Rows are points. Each copy is the shape, with its points in the same order, stretched, turned, moved and blurred by noise. Say if it was mirrored as well.

Shape (7 x 2):
3.8; -4.4
0.2; 2.5
0.6; 2.3
3.8; 2.7
6.9; -3.0
4.2; 5.3
-6.3; -2.8
Copy 1 (7 x 2):
4.9; -5.3
1.9; 1.2
1.8; 1.5
6.0; 1.0
8.0; -4.2
6.0; 4.0
-5.1; -3.2
Copy 1 is: only turned
Copy 2 (7 x 2):
-5.5; 0.8
2.3; 0.4
1.9; 0.4
0.9; 3.5
-5.7; 4.1
3.2; 4.9
-0.3; -8.1
Copy 2 is: mirrored
Copy 3 (7 x 2):
3.4; -4.7
-3.9; -1.6
-3.3; -1.7
-3.7; -5.1
2.3; -7.9
-6.0; -5.5
1.6; 5.1
Copy 3 is: mirrored
Copy 4 (7 x 2):
2.2; -4.6
1.3; 2.8
1.8; 2.6
4.7; 1.6
5.9; -4.6
6.5; 3.8
-6.6; 0.7
Copy 4 is: only turned

Shape (7 x 3):
-1.2; -0.8; -5.6
3.2; 3.9; 1.3
-1.0; -1.3; 0.5
-0.5; 9.1; 3.4
6.0; 4.0; 10.8
-3.6; -1.5; -1.6
0.6; -4.3; 0.0
Copy 1 (7 x 3):
-0.5; -0.6; -7.9
2.2; 4.0; 1.6
-1.2; -0.5; 0.8
-2.9; 8.7; 2.4
2.6; 4.8; 11.0
-2.7; -2.3; -3.3
0.1; -4.4; -0.3
Copy 1 is: only turned
Copy 2 (7 x 3):
-1.8; -0.9; -6.3
3.9; 2.0; -0.7
0.2; -3.2; -0.4
1.1; 6.6; 3.1
9.4; 1.1; 7.5
-3.1; -2.2; -1.7
0.9; -5.8; -2.3
Copy 2 is: only turned

Shape (7 x 4):
1.9; 5.3; -2.9; 0.9
-5.9; 3.4; 6.5; 1.6
-3.4; 1.0; 2.4; -0.2
-4.0; -2.8; -7.0; -1.7
4.1; 9.0; -4.5; 1.7
4.5; -0.2; -5.7; 4.1
1.0; -2.9; 2.7; -1.1
Copy 1 (7 x 4):
0.8; 3.5; -5.0; 0.3
-3.3; 5.1; 7.5; 2.6
-3.1; 1.9; 3.5; 0.2
-8.1; -3.4; -3.6; -2.1
2.8; 6.7; -8.4; 0.6
1.9; -2.6; -7.0; 2.8
0.6; -2.9; 3.4; -1.4
Copy 1 is: only turned
Copy 2 (7 x 4):
2.6; 4.1; -3.4; -2.6
-3.2; -2.2; 4.2; -7.9
-1.0; 0.5; 2.7; -2.0
-3.2; 2.1; -1.3; 7.2
4.7; 6.4; -8.2; -3.9
5.4; -0.7; -6.3; 3.6
4.0; -1.0; 4.8; 1.9
Copy 2 is: mirrored
Copy 3 (7 x 4):
-1.1; 5.8; -3.5; 0.1
-8.8; 2.7; 6.4; -1.6
-4.9; 1.1; 3.1; -2.0
-2.9; -4.7; -5.6; -3.7
-0.4; 9.7; -5.9; 1.3
2.2; 1.1; -5.3; 4.7
1.2; -1.0; 4.4; -0.5
Copy 3 is: only turned

Shape (9 x 6):
-3.9; -2.0; 1.7; -6.2; -0.8; -4.6
6.0; 1.5; 6.3; 4.1; 3.8; 8.3
-7.2; -0.4; -2.0; -1.9; 5.2; -4.7
-1.0; 2.7; -0.7; -0.1; 4.3; -5.1
-0.6; 2.8; -2.3; 0.0; -0.5; -4.2
4.3; -9.8; -4.0; -3.2; -3.3; 0.0
-2.1; 0.9; 3.5; 4.6; 0.2; 6.1
-1.3; -0.7; -3.0; -2.7; -0.5; -4.9
1.3; 3.5; 0.8; -1.7; 1.9; 10.2
Copy 1 (9 x 6):
-3.3; 1.5; -0.5; -4.8; -0.8; -4.9
3.1; -0.4; 1.0; 2.8; 4.4; 12.6
-4.0; 2.9; -1.7; 1.9; 3.3; -8.3
1.5; 4.7; -2.4; 1.5; 2.1; -4.2
3.3; 2.0; -2.6; 2.2; -1.0; -4.3
0.3; -6.0; -9.3; -7.8; 1.3; 0.1
-1.2; -1.8; 1.0; 5.9; -0.2; 6.5
1.2; 0.4; -3.8; -2.3; -0.9; -5.5
4.7; -4.4; 4.1; 2.0; 4.4; 4.3
Copy 1 is: mirrored
Copy 2 (9 x 6):
-3.3; -2.0; 1.0; -7.2; -1.4; -7.3
5.1; 1.2; 5.8; 1.4; 3.4; 10.1
-8.5; 1.2; -0.2; -5.3; 5.3; -7.1
-3.1; 2.2; 1.9; -1.4; 5.2; -6.4
-2.6; 2.9; -0.5; -0.3; 0.1; -6.1
4.0; -10.7; -4.4; -1.1; -1.4; -2.9
-4.0; 1.6; 1.9; -0.3; 0.8; 7.1
-2.1; -0.7; -1.6; -3.4; 0.7; -7.8
2.5; 3.4; -2.2; -5.0; 1.6; 9.5
Copy 2 is: only turned
Copy 3 (9 x 6):
1.5; -0.9; 6.7; 0.3; 3.9; 5.1
-7.9; -3.8; 0.5; -4.0; -3.2; -8.3
0.7; -0.2; 1.6; 2.8; 9.9; 3.8
2.7; 2.5; 2.5; -0.1; 6.3; -2.6
1.5; 3.6; 2.6; 1.3; 2.6; 0.2
6.8; -5.1; 0.1; 0.5; -5.9; 4.5
-8.4; -0.8; 0.8; 2.1; -1.9; -3.2
4.6; 2.1; 3.7; 1.8; 3.2; 2.9
-8.1; 1.3; -3.6; -4.7; -1.9; -0.7
Copy 3 is: mirrored
Copy 4 (9 x 6):
-3.5; -5.7; 6.4; -0.5; -3.9; -4.9
3.7; 7.7; 5.7; 3.5; 5.0; 3.9
-4.3; -6.8; 2.7; 3.1; 1.7; -4.8
0.7; -1.9; 1.2; 2.2; 2.0; -7.6
0.0; -0.8; -0.8; 2.5; -1.4; -5.9
-6.2; 3.4; -0.8; -8.3; -3.2; 0.9
0.1; 3.6; 3.4; 7.4; 0.0; 2.4
-1.7; -2.9; 0.1; -1.4; -3.8; -4.8
4.5; 1.2; 1.4; 2.0; 2.0; 8.7
Copy 4 is: mirrored

Shape (11 x 8):
0.2; -0.4; 6.9; 0.0; 2.1; 3.4; -4.3; 2.4
1.8; 2.4; 0.1; 3.8; -2.6; -3.0; -3.6; -9.6
-1.5; -1.9; 3.1; 3.0; -0.8; 0.3; 3.5; 1.5
0.4; -2.0; 0.8; 3.5; -1.4; 1.3; 1.1; -8.2
4.6; 0.3; -2.7; -0.3; -1.5; -1.1; -1.0; -3.0
-4.9; 3.1; 7.7; 1.2; -1.0; 7.0; -7.7; 3.8
-3.7; 3.8; -0.3; -2.1; 2.1; 1.2; 1.7; -5.0
-4.6; -1.5; 3.9; -5.5; 4.6; -1.3; 3.1; -6.2
-0.7; -8.3; -5.2; 2.3; -4.5; -1.8; 1.1; -6.1
-1.8; -3.1; -4.2; 5.2; -2.3; -7.5; -1.0; -8.3
-5.0; -3.0; 2.3; 6.8; 5.1; 4.9; -4.9; 0.6
Copy 1 (11 x 8):
-4.8; 3.9; 7.3; 2.1; 3.7; -1.5; -2.5; 1.5
1.7; 1.3; -1.8; 6.7; -1.6; 0.8; -4.3; -8.9
-4.1; 1.9; 1.7; -2.2; 1.8; 5.4; -1.8; 2.0
-1.2; -1.3; 0.0; 2.0; 1.1; 3.6; -1.5; -6.6
3.6; 1.3; -2.4; 2.4; 1.3; -1.9; 0.4; -1.3
-11.0; 4.1; 7.7; 7.5; 0.2; -0.1; -4.1; 2.7
-6.0; 3.6; -2.1; 1.3; 0.9; 0.0; 4.4; -5.3
-6.0; 1.0; 2.9; -5.5; 2.4; -3.2; 3.3; -8.0
0.9; -8.8; -4.2; -3.0; -1.0; 3.1; -1.4; -3.6
0.2; -3.2; -7.2; -1.5; -0.8; 1.0; -5.4; -7.9
-11.0; -0.7; 2.3; 4.9; 7.2; 2.1; -5.7; -0.8
Copy 1 is: mirrored
Copy 2 (11 x 8):
-1.4; -1.0; 0.4; 4.7; -2.2; 4.6; 1.1; 8.0
2.0; 2.8; -7.4; 6.4; -8.9; -0.7; 2.3; -2.5
-0.3; -4.4; 3.4; 4.8; -3.0; 0.9; 1.8; -0.3
0.0; -1.5; -4.1; 6.1; -6.5; 3.4; 3.2; -4.7
4.4; 0.3; -4.4; 0.0; -4.7; 1.6; 1.5; -1.4
-7.2; 0.5; 0.9; 5.5; -4.2; 3.6; -4.5; 9.9
-5.1; 1.6; -3.8; 0.6; -3.6; -1.0; 4.5; -1.9
-4.6; -3.0; -3.4; 1.1; -4.3; 0.4; 10.7; 0.0
3.1; -9.6; -5.9; 3.0; -7.0; 1.7; 0.5; -7.1
3.0; -5.0; -8.4; 6.4; -6.7; -4.9; 2.5; -6.1
-4.9; -4.5; -3.8; 9.6; 2.3; 3.4; -1.8; 3.0
Copy 2 is: mirrored
Copy 3 (11 x 8):
2.4; -2.6; 6.3; 0.3; 1.9; 2.5; 0.4; 5.0
-1.0; -0.3; 3.6; 2.3; -0.4; -1.9; -3.6; -8.8
-0.4; -4.2; 1.8; 4.5; 0.4; -2.4; 5.0; 2.2
-2.1; -4.7; 3.3; 2.8; 0.0; 1.1; 2.6; -6.5
1.8; 0.1; -0.2; -0.8; -2.7; -0.9; 0.8; -3.7
-3.5; -1.2; 7.6; 1.6; 1.6; 4.4; -2.8; 8.6
-4.1; 1.6; 1.0; -0.1; 4.6; 0.5; 4.4; -3.0
-1.9; -2.9; 5.0; -3.5; 7.1; -1.8; 7.7; -2.9
-2.6; -9.5; -1.2; -0.4; -3.9; -3.8; 2.8; -6.1
-2.3; -6.0; -1.2; 1.9; 1.0; -7.5; -2.3; -9.1
-0.6; -8.3; 0.8; 3.7; 6.3; 4.3; -0.9; 3.0
Copy 3 is: only turned

Shape (15 x 9):
-1.2; -0.7; 0.4; 7.8; 0.8; -2.6; -6.5; 0.7; -1.3
-0.7; -2.1; 5.9; 0.8; 3.6; -7.7; -6.7; 2.5; 0.1
1.3; 5.8; -1.7; 0.3; 0.4; -3.5; 7.5; -3.1; -0.6
-6.9; 4.4; -2.5; -3.0; -4.3; 1.6; 0.1; -3.4; -5.4
-0.9; 7.2; -4.0; -3.4; 1.1; 2.5; 2.5; 2.9; 2.4
-1.1; -5.1; 3.1; 1.6; -0.6; -1.2; -3.1; 7.5; -1.7
-1.1; 5.5; 1.7; 0.1; -1.5; 6.1; -2.8; -9.4; 2.2
2.7; -10.5; 6.0; 5.6; 4.0; -6.0; 1.6; 7.7; -0.4
3.1; 1.3; -4.2; -3.3; 3.3; 1.6; 6.6; -5.5; -0.4
-9.4; 3.8; -5.6; -1.6; 1.1; 1.3; 3.7; -0.9; 3.5
0.3; 0.3; 5.6; 7.5; -3.5; -2.8; -4.0; 2.4; 1.1
-1.0; -8.1; 2.8; 2.0; -2.9; -6.6; -1.8; 2.7; 3.2
-2.3; -4.5; 9.6; 6.8; 3.8; -3.6; -1.2; 3.3; -1.2
-4.0; 3.3; 1.5; -2.4; -2.9; 0.3; 2.2; 3.7; 0.3
-3.5; 5.5; 2.1; -2.1; 3.8; -1.4; 1.4; -0.8; 7.3
Copy 1 (15 x 9):
-0.7; -0.9; -2.2; 5.4; 3.2; -0.6; -6.0; -5.7; 4.2
-1.3; -1.1; -0.8; -0.5; 5.8; -7.3; -7.1; 1.1; 3.4
0.6; 7.3; 2.7; 2.2; -0.1; -4.0; 10.1; -2.3; 2.6
-5.9; 5.6; 3.9; -0.1; -0.1; 0.7; 4.5; -6.5; -4.0
-0.9; 11.5; 3.1; -0.7; 3.1; 2.6; 1.9; 1.2; -0.4
-3.1; -1.7; -0.9; 1.5; 3.8; -0.4; -5.5; 4.2; -0.8
1.2; 2.9; 9.8; -2.5; -1.4; 0.1; -0.4; -9.5; 2.7
-0.6; -6.2; -3.4; 3.5; 7.0; -3.0; -1.0; 8.9; 4.0
3.5; 5.7; 3.7; -2.9; 3.1; 0.4; 9.5; -1.8; 0.0
-6.0; 8.6; 1.2; -2.0; 2.0; 4.5; 5.3; -1.6; 3.3
-2.4; -1.3; 0.8; 5.0; -0.1; -3.2; -6.6; -0.9; 4.3
-2.0; -4.3; -2.8; -1.6; 0.3; -3.7; -3.9; 3.6; 2.9
-3.9; -4.4; 3.9; 3.7; 6.4; -3.7; -2.3; 1.1; 5.0
-5.4; 6.4; 4.1; -0.4; -0.8; -0.2; 1.2; 1.9; 0.0
-2.2; 9.5; 5.8; -3.1; 3.2; -1.9; -0.7; 0.4; 6.1
Copy 1 is: only turned
Copy 2 (15 x 9):
-1.4; -4.4; -0.2; 8.1; 1.6; 1.9; -7.3; -4.2; -2.7
-4.8; -7.1; 5.9; 1.2; 5.0; -2.1; -6.2; -2.0; -2.2
1.3; 9.4; 1.3; -2.5; 1.2; -0.2; 0.5; -4.4; -5.1
-8.9; 5.9; -3.1; -0.9; -5.9; 3.1; -1.8; 0.6; -0.5
0.9; 5.9; -4.3; -5.9; 2.9; 1.0; -4.9; 1.2; 0.1
-1.5; -7.5; -0.3; 2.5; 2.7; 1.0; -2.0; 4.0; -3.1
-2.9; 7.5; 0.5; 2.5; -3.2; -0.3; -4.5; -4.8; 10.2
2.8; -9.6; 4.2; 4.2; 9.7; 0.1; 3.4; 1.3; -7.6
0.1; 7.6; -4.9; -3.5; 3.3; -1.3; 4.6; -5.8; 1.0
-4.3; 6.1; -3.9; -5.6; 3.1; 9.8; -3.6; -2.7; 0.1
2.7; -3.2; 6.4; 6.7; -0.9; 1.2; -6.7; 0.2; -1.5
-0.3; -8.9; 3.9; -0.4; 0.4; 3.9; 0.5; -3.2; -3.0
-2.1; -4.0; 8.1; 7.5; 7.4; 1.5; -2.5; 2.0; -3.6
-1.4; 2.5; 1.4; -3.7; -0.7; 2.8; -2.6; 4.1; -1.4
-1.2; 4.9; 4.1; -6.2; 6.0; 3.1; -6.1; -2.8; 3.4
Copy 2 is: mirrored
Copy 3 (15 x 9):
2.1; 4.9; 0.6; 7.3; 4.6; 0.0; -3.0; 0.8; -0.5
-0.9; 3.0; 1.1; 0.4; 9.1; -4.5; -4.0; 0.1; 1.2
0.9; 5.5; 4.0; 0.5; -0.6; -2.5; 8.1; -4.1; 0.1
-3.2; 6.7; -0.8; -2.2; -4.0; -0.1; 2.3; 2.2; -6.6
2.4; 5.8; -1.2; -5.6; 1.0; 2.8; 7.7; 0.0; 3.0
2.0; -3.1; -0.3; 1.5; 5.8; -2.5; 0.3; 4.8; 0.1
-1.7; 6.9; 3.1; 0.9; -5.3; 6.5; -3.1; -5.8; -0.5
1.6; -7.9; 3.1; 7.5; 8.4; -5.2; 1.9; 1.8; 2.6
1.5; 0.9; 2.1; -1.6; -1.3; 1.9; 8.2; -8.2; -2.4
-6.5; 5.6; -4.9; -1.5; 0.1; 3.2; 7.2; -0.9; -0.5
2.3; 3.2; 3.0; 7.1; 1.7; -1.7; -3.5; 2.1; 4.7
0.6; -4.0; -2.7; 4.2; 2.5; -6.5; -3.5; -0.1; 1.8
-3.8; -1.1; 6.7; 7.1; 6.9; -1.2; -2.5; 2.0; 2.3
-0.8; 2.9; 0.0; -3.7; -0.6; -0.4; 4.5; 3.8; 2.1
-4.7; 4.6; -0.9; -2.9; 4.5; 1.5; 2.8; -4.0; 6.6
Copy 3 is: only turned
